Each row is a point. The points of each table are mixes of a few directions, plus a little noise. Count the directions of each table, and those that both share. Where both have some left over, give the other angles between the two spaces (their principal angles), to ten degrees, smallest first.
In the rows, zero is written as 128.

First:
[[149 105 106]
 [117 139 136]
 [108 149 146]
 [105 153 149]
 [ 88 169 169]
 [115 140 142]
 [211  45  49]]
Second:
[[ 89  72 145]
 [168 151 147]
 [ 98  80 148]
 [131  69 190]
 [149 176 101]
 [138 181  83]
 [121 165  84]]
Directions: first 1, second 2, shared 0; angles 90

First (7 x 6):
[[119  92 114  90 113 123]
 [132 138 126  15 113 139]
 [126  89 124 139 103 108]
 [135 183 142 148 136 113]
 [180 131 165 123  94 170]
 [109 116 118 249 179 143]
 [ 95 147 107 130 156 100]]
Second, 9 rows:
[[156  89 145 150 100 156]
 [148 202 152 156 169 171]
 [125  56 113 103 112 151]
 [ 84  35  84 177 160 141]
 [ 85 175 101 117 188 114]
 [162 131 154 117  76 112]
 [154 134 145  80  94 133]
 [ 98 167 111 120 155  93]
 [140 163 145 133  98  81]]
Directions: first 4, second 4, shared 4

First:
[[120 115 134 146 132 120 127 118]
 [129 134 113 116 113 134 131 145]
 [135 134 141 123 153 131 127 115]
 [129 134 145 148  89 110 137 128]
 [ 93 121 106 150 105 134 147 122]
 [148 186 161 119 162 124 195 115]
 [129 114 115 151 127 100 151 154]
 [139  84 109  69 145 174   7 125]]
Second, 8 rows:
[[122 109 111 114 116 127  92 124]
 [134 128 154 143 139 167 131 150]
 [117 136 173 130 147 112 171 115]
 [145 136 164 109 167 179 110 129]
 [135 150 128 138 134 115 164 126]
 [140 154 101 129 129 104 151 121]
 [105 115  89 178  69  75 163 146]
 [124  97 103  86 124 144  44 113]]
Directions: first 5, second 4, shared 2; angles 50, 90

First:
[[124 135 129 125 128 137 145 115 123]
 [124 133 128 128 127 134 141 118 122]
 [128 132 129 125 128 135 137 124 130]
 [ 75  96 115 189 114  73 102  95   7]
 [146 138 134 109 132 144 135 139 166]
 [146 128 130 118 132 131 114 150 162]
 [141 132 131 117 131 134 123 141 155]
 [142 132 131 115 131 136 126 142 158]]
Second, 9 rows:
[[161 134 109 114 132 141 148 158 167]
 [124 145 126 129 132 128 139 117 120]
 [101 113 146 140 122 116 103 108  98]
 [122 136 129 130 130 127 131 119 119]
 [178 146  97 107 136 148 165 170 186]
 [ 97 144 142 140 130 118 125  90  85]
 [115 120 137 134 125 122 116 118 113]
 [ 89 103 155 145 119 111  90 100  85]
 [166 112 111 114 126 141 134 172 179]]
Directions: first 2, second 2, shared 0; angles 30, 40

First (11 x 11):
[[148  91 135 147 217 147 104 161 192 119 138]
 [129 159 121 132 111 118 157  95 114 114 107]
 [170  94 134 130 154  88 124  82 111 149 143]
 [133 179 125 175  83 109 155  80 100 149  55]
 [158 110 110 149  19 160 199  77  87 150 155]
 [152 168 112 141 184  54 110  90 123 126  99]
 [ 50 167 154 107 131 150  82 202 146 114  77]
 [121  64 151 173 106 204  95 201 169 180 129]
 [143 124  89  74 129 127 168 115 122  76 225]
 [ 92 110 165  79 162 173 152 135 158  72 125]
 [110 139 112 101 108  83  64 169  92 161 157]]
Second:
[[ 58 142 148 173 201 101 124 163  86 164 176]
 [178 116  88 161 108 153  68 133  89  89  63]
 [121 144 132 151 159 102 157 158 113 130 117]
 [104 113 116 126 123 119 146 126 156 136 150]
 [106 187 151  69 189 167 121 124  73 157 145]
 [ 79 108  82 143 147 127 123 137 133 138 155]
 [215 173 225 133 111  84 178 143 125 108  72]
 [214 121 197 168  66  85 139 128 152  92  75]
 [128 100  97 138 107 157  71 109 121 118 130]
 [ 68 101  79  76 115 117 203 112 215 151 186]
 [134 104  93  68  82 193  78  74 147 125 140]]
Directions: first 6, second 5, shared 0; angles 50, 50, 60, 60, 80
